Rows are points. Two turns around zero, p and q, are shown by what they do to some points. Where does a point land after both, in the order given? Backwards means that the second turn is done in reverse. Each puzzle has new turns, and all numbers are rounded.
In the rows, 128 means zero.

Turn p:
[180 131 119] => [172 126  98]
[104 115 114] => [ 99 117 126]
[105 101 133] => [107 103 144]
[124 165 146] => [135 166 144]
Turn q:
[132 122 132] => [129 123 135]
[131 123 152] => [121 130 152]
[115 147 144] => [113 151 133]
[160  72  83] => [166  61 114]
[ 95 152 126] => [102 152 107]
[135 152 131] => [137 152 128]
Where do these land?
q, then p: [117 148 148] => [120 155 140]
p, then q backwards: [152 115 153] => [163 115 124]
q, then p: [ 96 105  69] => [91 91 80]
q, then p backwards: [146 149 126] => [144 148 137]
p, then q: [128 122 142] => [127 126 143]

Turn p:
[138 167 138 146 115 157] => [119 160 146 154 117 157]
[161 144 101 166 104 175] => [136 142 115 194 112 164]
[126 126 138  78 127 146] => [113 110 127  94 127 162]
[124 139 119 105 126 102] => [130 141 111  98 128 122]
[ 75  95 107  92 155 118] => [101  93 103  93 176 108]
[123 105 143 114 119 110] => [124 108 129 107 113 111]
[140 115 132 154 161 103] => [164 125 144 134 144  98]
[137 133 147 169 117 114] => [137 144 150 152 107 103]
Turn q:
[130 101 130 160 110 126] => [123 109 141 165 114 127]
[138 143 121  98 108 124] => [117 147 107 109 109 133]
[110 198 147 107 119 127] => [111 194 110 111 157 122]
[120 147 151 100 128  99] => [118 147 105 110 135  93]
[131  73 133 147 137 160] => [129  84 176 135 115 135]
[160  97 107 167 160 142] => [178  93 154 147 120 148]
[106 137 107 118 134 119] => [120 122 105 120 148 139]
Where do these land?
p, then q backwards: [116 140 109 155 145 154] => [103 147 127 165 123 126]
q, then p: [109 117 140 148 107 104] => [124 134 125 145 138  88]
q, then p backwards: [170 103 118 140 149  97] => [173  91 119 140 124 107]
q, then p: [105 146 104 150 165 127] => [163 113 141 140 164 144]
q, then p: [139 110 142 124  94 101] => [112 140 103 136 108  96]
p, then q backwards: [105 140 128  81 132 142] => [ 98 135 107  94 128 151]
q, then p: [132  82 126 155  98 151] => [ 96 104 152 157 100 106]
q, then p: [122 166 145 109 168 157] => [146 141 153  84 147 162]
p, then q: [155 148 140  91  95 120] => [ 93 155 127 108 100 154]

Turn p:
[138 161 106 116 117 136 142 123] => [135 145 120 118 107 155 140 148]
[143  95 172  75 124 106 114 134] => [174 129 157 101 173 101 133 109]
[140 112 108 148 155 182 106 119] => [ 80 132 139 138 133 166 121  92]
[144  95 108  99 153 118 119 134] => [129 139 109 115 173 132 141 105]
[111 159 129 138 142 129 165  92] => [131 164 116 148  81 118 129 129]
[120 137 129 137 105 103 159 140] => [153 119 112 146 118 118 128 160]
[108 156 169 157 143 110 105 120] => [115 120 139 112  95  85  92 127]
[159 123 147 157 129 134 107 109] => [130 104 136 122 111 139 102  92]
[123 154 111 107 125 138 174 153] => [141 164 120 143 131 148 133 174]
[ 95  90 101 145  87 125  89 156] => [ 94  64 132 135 156 120 161 146]
Turn q:
[160 121 120 123 161 129 141 130] => [167 137 125 117 147 145 133 124]
[125 150 103 119 104 142 124 117] => [105 137 126 112 102 148 122 141]
[109 150 133 119 123 132 209 126] => [111  93 175 118 144 169 169 137]
[157  87 125 125 182 148 104  88] => [176 122  73 104 141 132 116  87]
[ 85 115 192 128 121 127 100 156] => [113  83 133 164 138  70 103 137]
[ 91 143 121 120 144 149 130 141] => [109 106 109 130 143 138 130 160]
[124 121  93 111  96 111  92 138] => [106 168 119 106 107  99 120 145]
[145 147 130 131 109 146 157 130] => [135 120 155 129 107 156 135 136]
[135  99 132 176 122  89 125 145] => [137 157 133 167 130  94 159 105]
[149 148 129 128 120 109  99 108] => [121 157 131 129 121 132  94 108]
Where do these land?
q, then p: [169 132 123 102 119  87 134 128] => [150 153 152  88 108 119 108 126]
q, then p: [124  89 161 162 168 161  85 131] => [119  86  62 129 132 155 137  92]
q, then p: [101 131  91 132 102 141 145 146] => [133 134 133 157 140 125 135 177]
q, then p: [157 157 123 140 151  99 134 116] => [108 152 145 116  96 142 104 113]
q, then p: [142 150 116  97 159  90 148  83] => [108 190 157 104 118 126 135  99]
q, then p backwards: [137 133 101  92 113  98 134 151] => [110 157 142  85 140 137 116 145]
p, then q: [110 140 164 146 149 119 100 107] => [ 91 138 142 118 132  97 106 103]
q, then p: [111 136 115 126  90 185 127 140] => [133  90 146 150 158 140 152 166]
p, then q: [106 115 157 136 130 160 145 148] => [128 119 126 180 139 116 116 118]
q, then p: [123  98 129 147 100 140 127 129] => [156 107 115 146 119 124 145 138]
